Rows are points. The ring and each string are closed loops that go straight from each point to the next, and from the last back to the first. Before rounding, they use only three directions, however many columns there are. Count how often each string passes through the ring. Passing back the other way cancels.
(in the rows, 128 means zero)

Ring (10 x 3):
[[123 143 178]
 [137 167 177]
 [152 193 158]
 [163 204 108]
 [158 191  73]
 [137 169  54]
 [106 142  56]
 [ 81 119  82]
 [ 78 108 116]
 [100 116 160]]
String:
[[124 171 206]
 [100 180 171]
 [134 160 137]
 [164 161 159]
 [160 171 186]
 [120 189 219]
 [156 157 202]
 [163 137 150]
 [134 144 138]
 [ 77 150 172]
 [ 74 113 188]
 [114  83 155]
 [120 100 128]
 [ 87  78 122]
 [ 33  87 117]
 [ 54 135 117]
 [ 37 111 103]
 [ 53  90  89]
 [112 101  93]
 [103  91  96]
 [ 32  88 117]
 [ 46 131 135]
 [103 139 126]
 [137 116 128]
 [139 104 153]
 [128 145 128]
 [100 154 165]
 [109 160 200]]
Times through: 0

Ring:
[[136  68 158 119 137  65  77 180 111]
 [119 101 135 116 134  94  90 178 134]
 [ 99 139 109 115 135 136 106 156 150]
 [ 95 158  90 116 132 163 120 130 154]
 [115 154  75 120 117 170 133 111 149]
 [155 123  73 127  96 147 140 108 135]
 [176  92  89 130  91 118 132 116 119]
 [179  60 125 129 106  82 108 131  98]
 [169  47 152 126 123  63  88 145  88]
 [151  49 169 122 137  53  73 167  93]]
String (22 x 9):
[[143 100 111 121 112 103 110 163 135]
 [118 104 134 118 140 109  93 147 121]
 [ 83  99 177 111 177  92  59 168 112]
 [118  67 179 114 153  54  60 200 112]
 [169  39 158 122 114  31  79 212 113]
 [190  43 133 126  93  44  99 193 115]
 [183  12 180 126 123  18  69 182  79]
 [150  19 210 122 162  33  49 144  54]
 [123  69 176 120 163  84  69 124  80]
 [147  85 128 123 123  98 101 139 112]
 [202  58 103 131  79  74 123 155 116]
 [212  23 138 133  94  48 103 138  80]
 [172  32 170 127 133  55  78 127  67]
 [135  66 166 121 150  81  76 130  85]
 [141  88 131 122 127  98  98 143 113]
 [180  61 121 126  97  69 107 170 117]
 [177  45 144 125 107  46  91 187 109]
 [153  80 126 122 114  84 101 166 122]
 [113  97 150 117 151 101  82 147 112]
 [ 91  96 172 112 168  86  63 177 117]
 [118 101 135 114 129  82  87 210 148]
 [133 104 115 118 113  93 104 195 150]]
Times through: 0

Ring, 8 rows:
[[145 170  92 113 172 114 127 149  92 161 135  74 155 144]
 [109 144 146  87 144 146 142 150 122 176 125  84 164 169]
 [ 94 117 175  80 110 159 137 146 145 164 120 118 155 177]
 [101  94 164  82  75 146 100 127 146 126 121 177 124 172]
 [124  99 128  97  75 122  73 116 128 102 127 198 104 156]
 [153 118  90 125  96 100  65 120 110  88 133 190  98 132]
 [175 150  63 151 137  88  83 137  95  99 139 143 112 114]
 [167 170  68 138 167  96 109 146  87 133 138  96 138 124]]
String (30 x 14):
[[ 88  79 202  92  60 168 121 142 177 128 114 177 130 173]
 [115  81 201 158  64 166 139 172 201 102 115 170 125 135]
 [130 112 148 136  99 138 118 152 151 115 124 151 127 139]
 [124 121 110  78 103 116  77 112 104 125 130 168 118 164]
 [135 120 134 132 107 130 112 148 139 117 126 147 126 138]
 [137 117 140 145 104 133 118 155 149 112 125 148 126 132]
 [133 123 110  99 107 116  85 123 111 119 130 161 118 152]
 [130 111  86  62  84  98  38  86  86 103 134 210  94 167]
 [124 101  75  34  66  89   9  61  72  95 135 243  80 181]
 [130  83 152 136  56 134  87 136 162  80 123 212  98 137]
 [131  98 161 151  81 143 118 158 169  99 122 169 119 131]
 [126 109 145 123  94 136 109 144 146 116 124 159 124 145]
 [106 107 132  57  87 129  78 107 113 133 126 177 120 180]
 [ 77  96 151   7  74 141  71  88 108 153 123 187 125 213]
 [ 79 107 153  18  91 145  90 101 111 164 123 160 137 208]
 [106 126 131  60 115 133 101 119 108 155 127 137 139 180]
 [121 122 152 118 114 143 130 153 144 139 124 126 142 150]
 [119 116 187 154 112 165 165 184 181 138 118 108 153 137]
 [118 120 193 158 120 170 177 192 185 146 117  92 162 136]
 [131 126 155 147 120 145 144 170 156 132 123 114 145 134]
 [123 144 114  82 137 124 109 130 101 156 130 113 144 164]
 [127 137 137 119 133 137 133 155 131 147 126 106 148 148]
 [127 132 175 161 134 160 175 191 171 148 121  82 163 131]
 [111 148 164 111 153 158 170 173 141 182 123  60 177 159]
 [ 91 160 142  38 166 149 147 137  96 216 126  53 184 198]
 [108 129 182 122 129 165 168 176 162 165 119  85 167 155]
 [124 113 190 169 109 166 169 191 190 131 118 110 151 128]
 [ 95 110 200 111 105 174 160 168 174 158 116 111 160 164]
 [ 70 100 200  50  90 174 135 136 154 173 115 133 156 199]
 [ 62  91 185  12  74 163 101 106 132 168 117 166 141 218]]
Times through: 1
String:
[[125 109  89  54  81 100  37  83  85 107 133 212  95 173]
 [141 103  70  70  68  85  14  75  82  79 136 243  75 159]
 [157 102 128 177  81 120  96 153 158  71 127 189 100 109]
 [153 113 142 185 100 132 126 172 166  91 125 152 120 109]
 [152 129 105 141 115 112  97 142 123 105 131 152 117 127]
 [172 122 126 213 110 123 127 181 165  79 128 146 116  90]
 [195 156  45 178 142  76  79 142  93  82 142 147 104  94]
 [191 177  16 135 166  62  64 121  53 107 147 129 112 114]
 [191 170  57 183 166  88 109 160  98 107 140 104 126  95]
 [161 139 126 188 135 127 141 180 150 112 129 109 137 105]
 [146 152  92 113 145 109 104 137  97 138 134 115 136 142]
 [150 182  55  83 181  92  96 122  55 163 141  84 147 154]
 [142 145 119 134 141 126 129 157 124 139 130 104 144 136]
 [142 130 158 179 127 147 159 188 169 125 123 103 147 117]
 [118 180 112  72 189 132 149 148  86 205 131  36 183 173]
 [104 170 104  26 173 125 117 117  65 207 132  66 172 197]
 [107 148 123  54 145 132 117 126  94 180 129  96 158 183]
 [ 87 145 133  17 142 139 114 113  87 199 127  95 164 207]
 [ 74 117 198  57 114 176 154 149 150 190 116  98 172 196]
 [114 105 196 151  98 168 160 181 188 132 116 123 148 140]
 [122 115 161 132 105 147 133 159 157 129 122 134 138 144]
 [102 117 135  52 102 133  91 112 110 149 126 153 133 185]
 [ 80  93 157  22  71 144  77  96 118 147 122 188 124 206]
 [ 92  77 180  76  53 153  93 121 158 117 118 202 115 178]
 [129  94 180 169  80 154 136 173 189 100 119 160 125 125]
 [127 120 118  95 103 121  88 123 115 122 129 162 120 156]]
Times through: 2

Ring, 6 rows:
[[ 74 149 116 142 173 109 120  96  91 163  90 114 117 133]
 [ 97 132 179 103 162 112 148 120 127 128 153 142 100 137]
 [115 124 190  74 142 103 151 139 138 100 156 152  97 148]
 [129 117 160  83 116  92 137 141 127  93 112 140 104 164]
 [126 117 125 119 112  91 124 126 108 114  72 120 112 166]
 [ 96 136  98 146 142  98 113 103  88 149  57 107 120 150]]
String (26 x 14):
[[ 99 145 142  56 143  86 122 143 113  97 103 142 116 151]
 [130 121 135  78 106  82 124 145 116  89  80 133 112 170]
 [146 100 136 129  92  93 132 128 117 107  76 120 105 175]
 [123 114 145 130 123 102 136 119 116 124 100 124 105 158]
 [123 114 139 133 122 101 133 117 113 125  93 121 106 159]
 [136 103 108 167  98  97 123 108 100 134  49 103 111 172]
 [ 94 140  76 150 137  92 102 102  77 151  30  99 127 154]
 [ 64 166  85 118 173  94 100 105  76 154  55 111 130 136]
 [ 84 147 114 123 159 100 117 109  93 145  81 117 119 141]
 [108 124 127 148 137 105 128 106 103 144  86 115 110 151]
 [ 76 145  95 171 167 110 114  85  80 177  65 101 120 136]
 [ 55 163 100 151 192 111 112  86  79 180  81 108 123 123]
 [104 121 135 170 147 115 135  94 105 160 100 112 105 145]
 [101 131 144 120 148 105 133 115 111 133 109 127 108 146]
 [ 76 150 144 111 177 108 130 110 106 145 121 130 112 131]
 [ 54 165 159  97 208 115 134 107 109 153 151 139 111 114]
 [ 94 130 181 118 168 118 151 112 127 138 159 140  97 133]
 [128 104 178 135 127 113 154 117 133 125 138 133  93 154]
 [112 122 161 115 139 106 141 121 122 123 124 133 102 150]
 [ 84 150 177  62 174 103 140 133 126 113 156 152 106 133]
 [ 93 144 205  36 170 102 152 147 142  93 184 167  99 135]
 [125 117 210  58 135 102 159 149 150  85 174 162  92 152]
 [137 107 198  76 118 100 156 146 147  86 154 153  92 161]
 [102 146 191   7 152  87 141 164 139  70 159 169 105 147]
 [106 136 160  70 143  94 134 139 122 102 122 144 108 150]
 [100 139 147  84 147  95 129 131 114 113 112 137 111 148]]
Times through: 1
String, 24 rows:
[[ 91 140 117 130 153 101 119 108  96 144  82 117 117 144]
 [111 121 135 144 135 106 132 109 108 139  94 118 107 152]
 [ 85 144 131 120 163 104 125 110 102 143 101 123 114 139]
 [ 24 189 115 115 230 113 112  90  80 181 112 122 126 104]
 [ 66 158 142 108 188 109 128 108 103 150 124 131 114 125]
 [104 127 151 121 146 106 137 115 115 132 116 129 105 146]
 [116 111 175 145 143 118 153 108 128 139 142 130  94 146]
 [ 87 135 181 120 178 121 151 108 125 145 163 140  98 128]
 [121 112 160 137 131 110 144 114 122 130 120 127  99 153]
 [ 80 148 147 102 172 106 131 115 109 137 123 133 111 133]
 [ 59 163 141 106 197 110 126 106 101 154 127 131 115 121]
 [ 40 176 120 122 214 113 117  92  86 175 112 122 122 112]
 [ 77 151 128 113 171 103 122 110  99 144 101 125 116 135]
 [111 122 139 135 136 105 133 112 111 135  99 121 107 152]
 [106 126 127 139 138 103 127 109 103 140  87 117 111 151]
 [ 71 160  99 110 169  94 106 110  84 146  68 116 126 138]
 [ 87 149  72 134 143  88  97 107  74 147  28 101 130 152]
 [142  99 113 164  93  97 125 111 104 129  52 105 109 174]
 [115 122 138 124 130 100 131 119 111 126  94 123 108 156]
 [100 139 114 108 138  91 115 122  98 125  71 120 119 153]
 [108 135  86 121 120  84 103 120  86 125  34 108 125 163]
 [126 115  99 150 107  92 115 113  95 131  43 105 116 169]
 [ 98 139  76 145 132  90 101 106  78 146  28 100 127 157]
 [ 73 158  82 128 163  94 100 104  75 154  47 106 129 141]]
Times through: 1

Ring (7 x 14):
[[144 115 153 108 157 156 137  97 136 129 110 146 148 130]
 [139  98 167 110 159 136 129 102 115 163 157 145 136 110]
 [130  91 158 133 153 116 122 121 101 175 178 130 119 103]
 [118  85 133 175 143  94 113 153  89 172 187 106  96 104]
 [119 124 117 172 132 112 128 142 112 139 134 101 110 126]
 [135 182 125 119 129 165 159  89 159  93  48 126 157 156]
 [141 163 136 109 140 170 155  86 157  99  59 136 160 151]]
String, 23 rows:
[[142 163 150  94 142 169 156  74 154 114  73 144 164 143]
 [136 103 142 135 152 136 128 119 121 139 132 130 130 124]
 [137  74 146 142 162 129 117 131 111 148 154 133 122 115]
 [145  65 164 118 172 140 118 115 113 155 160 149 132 110]
 [135  76 151 139 160 123 118 129 106 159 166 132 120 110]
 [131  74 146 150 157 115 115 137 100 163 174 126 112 107]
 [130  61 156 147 161 107 110 138  89 182 200 129 107  96]
 [128  95 168 123 153 113 124 113  97 188 190 134 121  97]
 [126 115 154 132 144 117 130 114 106 170 164 125 123 108]
 [118  92 145 161 143  93 117 141  87 185 197 111 100  98]
 [109  39 130 208 148  59  91 189  56 204 249  92  65  82]
 [116  43 129 199 152  75  95 181  69 186 224 100  76  92]
 [113  49 134 195 149  70  97 177  66 196 232  99  75  87]
 [116  70 147 170 148  82 107 153  75 198 222 109  90  88]
 [123  58 147 166 155  92 105 153  80 188 213 116  94  92]
 [129  82 148 148 154 113 117 134 100 167 175 124 113 106]
 [135 131 151 116 146 143 140  99 128 142 122 135 141 125]
 [140 134 162  97 150 153 144  84 134 142 116 146 152 125]
 [133  93 143 142 153 126 123 127 112 150 150 127 122 117]
 [139  59 150 141 167 127 112 134 106 155 167 136 119 110]
 [135  99 142 138 153 133 126 122 119 141 137 130 127 122]
 [139 138 146 113 146 154 144  95 139 125  99 137 148 134]
 [147 159 151  89 147 178 156  72 159 106  64 150 169 147]]
Times through: 0
String:
[[149 159 158  79 150 182 158  64 161 109  65 155 174 145]
 [144 158 154  90 146 170 155  73 153 117  77 148 165 141]
 [133 101 140 142 150 129 126 125 116 143 139 126 125 121]
 [140  84 144 137 160 138 122 125 120 137 137 135 128 122]
 [147 114 146 111 158 164 138  99 143 114  93 146 152 138]
 [150 170 146  85 145 189 162  66 170  90  40 151 177 157]
 [144 193 145  84 135 184 169  60 170  95  38 145 177 157]
 [136 147 137 122 140 152 146  99 141 118  90 130 146 139]
 [130 108 128 154 145 128 127 132 119 133 128 118 121 127]
 [129 158 114 148 129 145 146 116 143 102  73 112 137 149]
 [127 223 108 128 110 165 172  86 169  78  18 110 159 169]
 [125 186 118 138 120 146 156 102 147 106  65 110 143 151]
 [119 167 114 157 120 128 146 121 131 120  93 102 127 141]
 [127 152 132 135 132 136 144 108 131 130 105 118 135 134]
 [126 107 132 156 143 118 125 134 111 147 145 115 116 120]
 [120  79 124 184 145  97 111 161  92 160 177 103  95 110]
 [106  52 107 229 139  61  93 202  65 178 218  79  62  97]
 [112 107 114 192 130  91 118 161  95 156 164  91  93 115]
 [118 149 120 160 125 118 138 127 120 136 119 102 119 130]
 [119 152 117 160 125 122 140 127 124 129 110 103 121 134]
 [118 164 109 164 120 126 144 127 130 117  92  98 123 142]
 [129 181 124 129 125 151 156  97 148 107  67 117 147 149]
 [134 184 133 112 129 162 160  83 155 106  60 128 157 150]
 [139 221 132  91 122 185 177  59 178  82  14 134 178 167]
 [136 163 138 113 137 159 153  89 148 113  76 132 153 144]
 [132 103 134 148 148 129 126 129 118 138 134 122 123 124]
 [133  96 135 150 151 128 124 132 116 139 138 123 121 123]
 [144 113 142 121 156 157 136 106 139 116  98 140 146 137]
 [150 128 152  97 157 173 145  85 150 111  82 152 161 141]]
Times through: 4

Ring (6 x 14):
[[135 134 116 151 140 121 132 141 129 127 135 120 132 139]
 [159 178 161 187 138 101  84 138 152 113 146 128 153 127]
 [159 178 183 181 126  87  75 125 149 107 134 136 150 120]
 [130 123 143 130 120 103 127 117 118 120 112 133 123 130]
 [116  94  89  86 134 147 180 118 109 134 120 129 107 137]
 [116  95  70  90 144 161 189 129 112 139 132 122 109 142]]
String, 30 rows:
[[160 177 163 166 135 111  91 124 154 111 146 137 149 120]
 [136 136 139 146 129 107 121 128 127 120 124 129 130 132]
 [136 137 158 156 120  88 106 126 124 116 114 130 132 131]
 [140 145 187 168 109  66  84 119 124 108 103 136 135 126]
 [140 141 173 151 114  83  99 115 126 111 110 138 132 124]
 [145 148 143 136 132 120 120 118 137 117 134 136 133 124]
 [135 129 130 120 130 125 137 117 127 122 126 135 124 128]
 [124 108 109  96 130 138 162 113 116 128 121 134 113 131]
 [135 130 111 112 139 144 150 120 131 126 138 132 124 129]
 [121 106 106 112 131 128 158 125 113 130 119 126 115 138]
 [100  67  69  75 132 147 200 124  92 141 108 121  95 147]
 [104  70  39  52 147 186 224 123 102 147 130 122  94 145]
 [118  95  48  67 154 190 209 125 119 143 146 124 106 140]
 [131 122  84 101 149 165 171 127 130 133 147 127 120 134]
 [128 118  98 114 141 144 159 128 123 131 135 126 120 136]
 [110  88  87 104 133 134 175 131 103 136 115 120 108 145]
 [103  71  48  70 144 169 213 130  99 146 124 118  97 148]
 [106  74  35  55 151 190 225 126 106 148 136 121  97 145]
 [125 110  74  87 148 171 184 123 124 136 143 128 114 135]
 [127 116 103 112 137 140 158 125 121 130 130 127 119 135]
 [116  98 101 105 130 130 165 125 108 132 115 125 111 140]
 [107  78  90  83 127 136 183 118  97 135 106 127 100 141]
 [108  80 100  78 122 132 179 110  98 132 102 132  99 136]
 [131 122 129 115 126 122 141 115 121 122 120 135 120 129]
 [141 142 138 136 132 119 123 121 133 119 131 134 131 127]
 [134 130 132 138 129 113 128 127 124 122 124 128 127 133]
 [135 134 167 157 114  78 101 122 120 114 106 132 130 130]
 [155 171 206 189 111  59  60 120 139 102 114 139 148 120]
 [168 195 210 197 120  71  50 121 156  99 133 141 159 114]
 [168 193 192 187 128  90  64 123 159 103 142 140 157 115]]
Times through: 5
String (29 x 14):
[[140 144 147 167 129  96 107 136 130 119 125 124 137 134]
 [141 148 146 174 132  96 104 141 132 119 128 122 140 136]
 [137 140 137 166 133 101 113 140 128 121 127 121 136 137]
 [136 135 128 142 134 118 129 130 129 123 130 127 130 133]
 [151 161 133 154 143 128 116 132 146 120 149 129 142 128]
 [157 174 143 180 145 116  98 142 152 117 153 125 151 130]
 [153 170 153 192 139  99  89 146 146 116 143 122 151 133]
 [148 162 161 194 131  84  85 144 138 115 131 122 148 134]
 [143 149 148 166 131 100 105 134 134 118 129 126 139 132]
 [152 165 151 165 136 110 101 131 145 115 142 131 144 126]
 [178 210 181 192 141 108  65 128 173 105 163 139 165 114]
 [155 169 159 166 134 107  95 127 147 113 141 134 146 123]
 [168 192 186 181 131  96  70 122 160 105 145 140 156 115]
 [149 159 189 171 115  74  79 118 135 107 115 138 141 122]
 [127 120 164 144 109  77 111 118 111 116  96 133 123 131]
 [120 106 142 128 114  92 132 119 106 121  98 130 116 135]
 [128 119 129 129 126 112 136 124 117 124 116 129 122 134]
 [138 137 128 131 134 125 132 123 131 122 133 131 129 129]
 [137 133 128 121 133 129 137 118 130 122 131 134 126 127]
 [126 114 127 109 124 121 146 113 116 124 115 135 116 130]
 [112  89 130 105 112 101 151 112  97 125  91 132 106 136]
 [113  94 139 119 110  90 140 116  97 123  89 130 110 137]
 [127 119 139 135 121 101 128 123 115 121 110 129 122 134]
 [132 129 167 152 112  78 104 120 117 114 102 133 128 130]
 [135 134 151 151 123  94 113 126 123 118 116 129 130 132]
 [150 159 149 155 134 114 107 126 143 116 139 133 141 125]
 [180 214 192 198 138  99  55 127 174 102 160 140 167 112]
 [197 249 222 238 139  81  17 134 191  93 170 140 186 108]
 [166 193 185 209 132  81  60 139 157 106 143 129 161 124]]
Times through: 4

Ring:
[[117 138 152 127 109 208 124 119 127 127 146 172 108 122]
 [103 170  98 168 136 207 123 140 120  87 113 122 136 105]
 [ 94 183  69 181 167 181 135 171 116  68  93  76 161 105]
 [ 92 167  85 158 182 150 157 194 111  88 105  68 168 124]
 [112 139 132 110 175 120 164 192 122 120 125  94 148 145]
 [146 123 175  73 154 109 148 169 146 132 133 131 116 152]
 [172 111 213  53 115 134 120 124 165 144 146 187  77 148]
 [147 115 199  80 100 177 120 111 147 149 158 200  83 139]]
String (26 x 14):
[[133 118 180  82 133 144 145 151 136 145 150 157 110 149]
 [161 134 175  84 130 139 118 135 160 116 123 155  95 134]
 [189 117 216  50 109 133 105 112 179 132 135 193  65 141]
 [192  97 249  30  85 147 104  93 178 160 161 232  47 150]
 [143  95 224  60  92 175 134 111 140 178 183 219  78 154]
 [125 126 168 102 123 171 138 138 130 139 150 163 111 138]
 [134 135 161 107 122 173 125 131 139 124 137 160 106 130]
 [141 139 165 112 104 195 109 109 145 119 137 180  93 120]
 [119 140 153 132  96 225 114 104 129 125 148 186 101 116]
 [ 95 143 134 147 111 225 133 125 111 128 151 164 123 119]
 [ 95 144 128 142 130 200 142 145 111 124 144 142 133 125]
 [118 150 130 132 139 175 132 148 129 108 124 130 127 123]
 [124 190  81 175 146 192 103 139 140  52  80 101 133  91]
 [ 98 213  34 218 164 208 109 155 123  27  63  65 161  77]
 [ 85 211  26 220 178 197 125 174 112  32  66  48 176  84]
 [ 73 167  77 175 169 182 159 184  97  95 117  80 172 119]
 [107 155 114 140 156 163 144 167 121 102 118 106 143 125]
 [117 171  95 149 170 150 135 174 131  76  93  83 148 116]
 [ 90 178  64 167 203 131 162 213 111  71  87  37 183 121]
 [ 71 152  87 146 204 123 192 229  92 112 121  47 190 145]
 [ 93 132 132 118 167 141 174 191 106 135 143 104 154 148]
 [117 137 143 113 149 151 148 164 126 124 134 126 131 138]
 [136 144 145 108 150 140 134 158 142 109 119 124 122 132]
 [163 133 170  72 160  96 135 167 161 113 113 122 111 145]
 [176 110 207  37 151  79 141 164 167 140 133 146  95 162]
 [150 102 207  50 136 114 150 156 146 160 157 164 100 163]]
Times through: 5

Ring:
[[146 150 120 141 117 112 118 109  55 155 115 133 133  80]
 [136 133 126 131 113 116 127 110  86 150 107 129 128 109]
 [114  99 131 113 121 131 147 123 161 134  98 115 126 179]
 [108  94 134 108 137 139 147 136 197 115 107 108 131 203]
 [122 120 135 117 147 134 124 139 172 103 127 111 140 163]
 [138 146 128 132 146 125 110 133 118 115 136 119 144 114]
 [148 159 118 145 134 116 110 120  62 143 130 129 142  78]]
String:
[[123 109 131 119 105 121 143 108 119 152  91 125 121 146]
 [139 138 135 126 112 113 116 109  91 137 113 130 128  98]
 [134 135 129 128 126 121 121 120 108 132 118 124 134 117]
 [140 141 109 146 118 116 133 110  51 173 106 131 133  97]
 [153 161 101 160 120 110 123 107   7 184 114 137 138  60]
 [153 164  98 162 130 114 121 114  13 179 121 134 142  63]
 [140 146 109 147 135 122 126 122  68 157 120 126 141 102]
 [137 141 130 130 132 121 115 123 108 126 125 123 137 111]
 [149 161 133 136 135 115  97 122  85 118 138 128 142  76]
 [150 165 106 156 144 119 112 125  47 153 134 128 148  75]
 [142 150 110 148 137 121 122 123  67 153 124 126 142  97]
 [140 145 121 138 131 120 118 121  85 141 123 126 138 101]
 [150 160 127 140 126 112 104 115  64 136 130 131 138  69]
 [155 164 117 150 117 107 110 106  25 162 121 138 136  52]
 [145 147 115 145 111 111 125 104  40 171 107 135 130  79]
 [143 145 133 131 110 110 113 106  73 142 114 133 129  83]
 [135 135 135 124 124 119 117 119 115 125 119 124 133 115]
 [119 107 124 122 119 128 148 119 132 149  97 119 127 163]
 [104  79 123 112 114 136 169 119 166 156  80 114 120 209]
 [117 103 137 111 119 128 140 121 161 127 101 117 125 170]
 [115 100 138 109 118 129 142 121 166 126 100 116 124 174]
 [103  79 125 110 116 137 168 121 173 151  82 113 121 212]
 [112  94 121 119 119 132 160 120 146 155  89 116 124 186]]
Times through: 0

Ring, 10 rows:
[[133 112 145 118 113 144 166 101 165 169 107 136  97  77]
 [128  96 176 146 121 139 159  85 135 148  93 117  91  84]
 [121  93 186 162 133 131 139  86 107 123  95 105  98 107]
 [113  99 180 168 146 123 117  98  87 101 107 100 109 129]
 [100 109 161 168 155 115  98 121  76  83 126 102 118 141]
 [ 78 126 117 156 157 108  91 165  86  78 157 121 120 125]
 [ 75 133  96 143 151 110  97 180 103  88 167 134 119 110]
 [ 88 141  79 116 137 120 116 180 139 119 168 150 118  94]
 [106 142  82 101 127 130 131 164 161 144 158 155 118  90]
 [129 130 110  99 115 142 155 128 176 169 131 150 110  83]]
String (29 x 14):
[[115 130 125 127 143 126 109 133 120 116 140 126 128 137]
 [ 84 125 113 145 145 115 110 161 108  99 152 130 112 103]
 [ 35 120  86 166 146  99 113 211  97  77 174 141  88  48]
 [ 45 136  63 143 146 103 105 220 112  86 187 151 104  65]
 [ 38 135  55 141 138 104 120 228 125  96 189 160  92  36]
 [ 78 150  55 108 135 118 116 202 148 121 183 161 118  81]
 [126 150  90  93 136 132 112 148 153 138 157 145 140 138]
 [127 153  79  84 130 136 121 153 168 151 160 154 137 125]
 [138 156  76  71 124 142 129 147 184 166 157 159 139 124]
 [140 145 101  87 126 141 131 129 170 160 142 147 134 127]
 [149 142 117  92 131 142 122 114 158 153 135 137 140 149]
 [143 136 122 100 129 141 128 114 155 152 130 135 132 136]
 [111 116 130 129 123 133 148 127 146 144 125 136  99  78]
 [107 102 140 134 109 138 177 120 161 162 110 140  76  35]
 [116 109 143 133 121 135 154 115 145 147 115 131  95  76]
 [112  97 158 144 116 136 168 106 144 152 103 128  81  55]
 [109  68 197 169 102 141 203  79 145 165  70 120  48   7]
 [133  88 191 151 118 142 167  71 135 153  81 112  86  80]
 [146 114 167 128 133 139 131  82 130 141 104 113 122 141]
 [128 119 148 131 136 132 124 108 125 129 120 120 120 130]
 [ 99  94 168 167 133 124 140 112 106 115 108 113  88  81]
 [ 85  73 201 202 138 117 141 100  76  95  92  95  73  71]
 [ 97  78 212 203 151 115 117  87  56  79  92  83  92 118]
 [ 79  86 184 199 150 110 118 118  63  76 110  96  88  96]
 [ 83  99 161 179 148 113 115 130  79  85 124 107  97 101]
 [ 79 103 153 178 151 110 109 139  77  80 131 109 101 105]
 [ 61 104 148 193 163  99  91 156  53  54 142 103 103 112]
 [ 65 119 131 180 171  97  70 166  50  46 158 106 122 143]
 [102 135 119 139 159 114  82 149  92  85 155 118 139 161]]
Times through: 3
String, 25 rows:
[[ 89 136  72 105 118 129 150 179 172 151 160 165  99  47]
 [104 126 107 119 124 131 144 148 153 144 140 146 104  75]
 [134 135 116 103 129 138 130 124 155 150 135 138 127 123]
 [160 142 112  75 117 152 145 107 188 182 128 148 133 127]
 [139 117 128  97  99 153 186 105 197 196 109 152  92  53]
 [111  98 146 134 105 141 185 112 166 169 104 140  72  28]
 [116 116 139 132 129 132 138 120 135 136 122 128 107  98]
 [151 123 151 113 129 143 133  89 146 152 111 123 127 140]
 [155 120 161 117 130 143 132  80 140 150 105 117 128 147]
 [126 111 156 138 132 133 134 102 126 133 112 119 110 115]
 [113 113 147 142 135 128 130 117 121 124 121 121 108 107]
 [142 117 166 134 141 134 116  88 115 125 111 109 129 157]
 [118  90 202 179 148 123 117  80  76  97  94  89 106 136]
 [ 81  77 203 211 153 109 116 104  49  69 100  85  86 103]
 [ 91 103 158 171 147 116 115 126  86  92 123 109 102 108]
 [115 122 137 136 142 126 114 125 115 115 132 121 121 129]
 [119 130 137 137 156 121  88 125  96  96 139 112 140 171]
 [ 68 121 127 175 169  99  74 167  57  52 159 109 123 140]
 [ 40 115 111 184 160  94  91 194  65  53 167 121  99  86]
 [ 81 117 120 151 141 116 119 157 109 102 145 129 103  88]
 [ 40 122  88 164 148 100 109 207  95  76 174 139  93  58]
 [ 57 142  64 135 149 105  99 212 114  88 187 149 115  87]
 [102 152  74 104 144 122 100 176 137 117 174 148 137 129]
 [123 141 107 108 139 130 112 139 139 130 148 136 135 138]
 [ 90 131  93 122 129 124 134 167 146 131 154 149 105  73]]
Times through: 2
